Each point is reached from the start by the listed moves, each made 0, 1 or 2 times, or once backwards (-1), plus a little noise. Say if it took an odd or an even number of moves. Then give how often each move was made.

Moves:
(1): 4.4; 0.8; 1.7; 0.5
(2): 3.6; 5.4; 0.4; -4.4
(3): -1.5; -1.3; 2.4; -1.0
Start: -2.3; -1.5; -1.2; -2.0
Points:
-9.9; -4.9; 1.2; -4.3 => odd (-1, 0, 2)
-1.8; 1.4; 4.2; -8.6 => odd (0, 1, 2)
-6.4; -2.0; -3.0; -2.2 => odd (-1, 0, 0)
-3.0; 3.4; -2.2; -6.6 => even (-1, 1, 0)
-4.4; -5.2; -4.0; 3.5 => even (0, -1, -1)

Moves:
(1): 3.1; 0.0; -0.8; -1.4; -3.2; 0.5; -1.4; 0.4; 2.3; 2.8; -0.1; -0.1
(2): 0.4; 3.6; 2.3; 1.5; 2.0; -0.5; 0.9; -0.1; 2.0; 4.0; 0.1; -3.0
(3): 1.6; -3.0; 1.3; -2.1; 1.7; 0.3; 1.4; 1.4; 0.4; 1.2; -1.7; -1.4
(4): -1.1; -3.7; 0.6; 3.9; -1.1; -2.0; -2.5; -4.0; 1.4; 1.3; 1.6; -1.3
(5): 0.8; 0.9; -2.6; 0.6; 3.2; 0.4; -3.0; 0.4; -1.5; -0.5; 2.0; -2.5
(6): -1.7; -1.5; 0.3; 1.8; -0.3; 4.7; -0.7; 4.4; -1.0; 3.5; 0.3; -1.1
(7): 1.8; -0.7; -3.6; 3.3; 1.6; -2.2; 3.0; -0.2; 0.3; 1.0; 0.1; -0.8
(8): 0.0; -0.5; 1.6; 2.5; -1.0; -3.6; -0.4; 5.4; -0.1; -0.1; 1.8; -0.3
(9): -3.1; -1.5; -3.3; -2.7; 1.0; 0.2; -1.9; 0.7; 3.3; -1.6; 0.0; 1.2
(10): -1.5; -0.2; -1.8; -3.0; -1.3; -3.3; -1.8; -0.6; -2.1; 3.3; -1.3; -0.6
(11): 0.0; 0.2; 0.4; -1.0; 0.4; 0.5; 0.9; 0.2; -0.5; 1.6; 5.7; 0.0
Start: -2.2; 2.2; 0.4; 4.6; -2.9; -0.4; 1.4; 0.9; 0.4; 2.3; 1.8; -0.5
Points:
11.9; 8.1; 3.6; 0.3; 5.7; -5.1; 3.2; 9.2; -1.7; 8.8; 8.1; -10.5 => odd (1, 1, 2, -1, 2, -1, 0, 1, -1, 0, 1)
-0.9; 7.1; -7.5; -4.7; 0.3; -4.4; -4.7; -8.1; 5.5; 6.8; 0.3; -4.0 => odd (1, 1, 0, 0, 1, -1, 0, -1, 1, 1, 0)
-6.3; -4.9; -28.2; 2.5; -1.2; -8.6; -12.7; -9.0; 2.3; 4.1; -0.9; -2.4 => even (1, -1, -1, 1, 2, 0, 2, -1, 2, 2, -1)

Moves:
(1): 2.9; 2.2; 2.6; 2.6; -2.0; -2.1; -3.4; -0.7; -0.6; -1.5; 1.1; -1.0; -0.8; 2.0; 2.9; -2.9; -0.7; 2.7; -1.1; 1.8; -0.8; -1.0; 1.4
(2): -3.3; 2.4; -0.3; -3.3; -1.9; -0.7; 2.9; 0.1; 1.3; 1.9; 1.8; 1.8; -3.3; -2.0; 0.4; -1.4; 0.4; 1.2; -4.3; 0.8; 0.0; -0.9; 2.6
(3): -0.2; -1.2; 2.4; -1.1; 2.5; -3.2; 3.2; -1.2; -4.2; -0.4; 2.4; 1.5; 1.0; 0.3; -3.6; 1.8; 0.4; 0.6; 0.0; -0.7; 2.7; 1.1; -1.3
(4): 0.0; 1.2; 0.6; 4.6; 2.6; -0.5; 1.5; 0.5; 0.1; -2.9; 3.7; 2.3; -0.1; -4.0; 1.1; -0.9; -2.0; 1.7; -0.9; -0.9; -2.2; -0.1; 1.1
(5): -2.4; 2.2; 1.4; 1.2; 4.2; -2.6; -2.6; 2.7; 1.1; -3.9; -0.7; -1.9; -2.1; 0.7; -1.1; -0.4; 0.6; -0.7; 0.3; -0.6; 1.2; -0.7; -0.7
(6): -1.0; 0.5; 1.8; -2.2; 2.1; 2.7; 1.1; 1.1; -0.4; -0.6; -0.7; 2.5; 1.0; 0.6; 0.1; -1.7; -1.2; 0.7; 0.2; 0.2; -0.5; 1.3; -0.8
(7): 1.9; 0.7; -1.6; 1.3; -0.8; -0.2; 3.2; 1.1; 0.6; -0.8; -2.0; -2.2; 1.9; 2.7; -1.0; 2.6; -1.4; -1.9; -0.3; -2.4; 0.8; 2.4; -1.5
(8): -0.5; 0.0; 0.9; 1.5; 0.8; 0.5; 0.2; 6.5; 0.1; -0.1; -1.0; 1.0; 2.0; -4.1; 0.9; 2.0; 0.7; -1.1; -0.8; -0.9; 4.2; 1.8; -0.2
(9): -0.2; -0.4; 2.6; 3.1; -0.1; 1.4; 2.7; -3.8; 3.8; -1.0; -3.1; -3.6; -0.6; -4.8; 4.7; 0.3; -2.0; -1.4; -1.5; -1.2; 2.3; -1.0; 1.9
(10): -2.3; -0.1; -0.9; 0.5; 6.0; -1.0; 1.0; 1.6; 1.9; 3.6; 0.7; -0.7; 1.8; -0.6; -0.6; -2.6; -0.2; 1.7; 0.0; -1.1; 3.2; -2.1; 1.5
(11): -0.8; -1.4; -2.3; -2.1; 1.5; -0.9; -0.4; 0.0; -0.8; -0.1; 4.4; -1.5; 0.1; -1.9; 0.7; -0.6; -0.8; 0.0; -1.0; 0.9; 0.7; 0.3; -0.5
(12): 1.3; -2.2; -1.6; -2.2; -0.4; 0.6; 0.2; -0.9; 3.0; -0.5; -1.1; 2.1; 1.8; -0.6; -0.2; -0.9; 1.5; 3.0; 1.6; -1.6; -0.7; 0.1; -0.4
(13): 1.6; 2.6; -2.2; -1.0; -2.7; 2.0; -1.7; -1.3; -0.2; -1.3; -1.4; -2.5; 2.4; -0.3; 0.7; 0.1; 1.1; 0.0; 1.3; -3.6; 0.0; -1.1; 0.2
(14): -1.2; -0.7; -0.3; 0.9; -2.4; 0.2; -1.5; -1.4; -1.6; 0.3; 0.0; 0.1; -0.3; 4.0; 0.1; 0.2; 1.0; 0.0; -0.1; -1.2; 0.3; 1.5; 0.5
(15): -0.8; 1.1; 0.7; 0.1; -0.1; -1.9; -0.2; 0.8; 0.8; -1.1; -1.8; 0.7; 1.2; -0.6; 3.1; 0.1; -0.5; -2.5; 0.5; -1.4; -1.5; -1.2; 0.5
(16): -1.4; 2.4; -1.7; 0.3; -1.0; 1.5; -0.3; -2.5; 1.1; 1.2; -0.7; 0.6; -1.7; -0.1; 3.2; 3.0; -0.4; 1.0; 0.2; 0.6; 1.8; -1.2; -2.2
(17): 0.7; -2.5; 1.2; -2.1; 1.6; 0.4; 3.1; 0.8; -0.1; 2.1; 2.3; -0.7; -2.6; 3.3; 0.4; -0.6; 3.7; 0.3; 3.8; 0.3; 1.9; -1.3; -2.7
(18): -0.1; -2.3; -2.3; -2.6; -0.4; 0.6; -0.4; 1.0; -2.0; 2.5; -1.2; -0.9; -1.5; -1.6; 1.5; -0.6; -1.1; 3.6; -1.3; -1.1; -0.2; -1.4; -1.7
(19): -2.2; -1.6; 0.7; -2.4; -4.8; -1.3; -0.7; 1.7; 0.9; -0.9; -2.0; 2.7; 0.5; 0.8; -2.7; -2.6; -3.5; 2.3; 3.9; -0.3; -1.4; -0.8; 0.4
(20): -3.1; -0.1; 1.5; 1.9; -0.1; -0.8; -1.3; -0.1; -1.2; -0.8; -1.0; -0.2; 0.7; 3.8; 0.8; -4.7; 2.7; 2.5; 1.7; 2.6; -1.0; -1.6; -2.5
Start: 1.3; 1.7; -1.2; -3.8; 3.3; -0.5; -1.6; -2.5; 1.5; -1.1; -2.7; -3.5; 2.5; 1.7; -1.2; 2.2; 0.5; 1.4; 0.5; -1.6; -2.9; -2.7; -0.7
Points:
-12.2; 8.1; 15.1; -0.1; 7.4; -6.7; -4.7; 8.4; 5.7; -18.3; -14.6; 10.5; 5.7; -11.8; 0.1; -0.5; -14.7; 0.3; 2.7; -11.9; -2.4; -1.9; 7.6 => odd (0, 0, 1, 1, 2, 2, -1, 1, 1, 0, -1, 0, 0, 1, 2, 0, -1, 0, 2, -1)
-0.9; 5.3; 11.2; 7.4; 4.6; 5.5; 10.3; -15.0; -6.3; -0.5; -4.4; -6.1; -1.9; -11.7; 18.2; 7.3; 7.1; 7.1; -1.0; 1.3; 8.2; -11.0; -11.6 => even (0, 0, 2, 1, -1, 0, -1, 1, 2, -1, -1, -1, 1, -1, 0, 2, 1, 1, -1, 2)
2.7; -11.3; -8.4; -23.9; -5.0; 12.8; -10.3; 8.4; 2.7; 0.7; -12.5; 3.8; 7.5; 6.2; -6.9; -4.8; 10.9; 13.5; 20.1; -1.4; -5.9; -4.6; -15.9 => even (-1, -1, -1, -1, 0, 1, -1, 1, -1, -1, 0, 2, 1, -1, -1, 0, 1, 1, 1, 1)
-13.0; 0.5; -3.2; 10.2; -1.7; -3.5; -14.3; 8.9; -1.5; -5.9; -1.0; 10.3; 3.2; -2.2; -3.7; -1.8; -8.4; 6.7; 7.9; 3.6; -10.6; -3.7; -1.5 => odd (-1, -1, -1, 2, 0, -1, -1, 1, -1, 0, 0, -1, -1, 1, 0, 1, -1, 0, 2, 1)
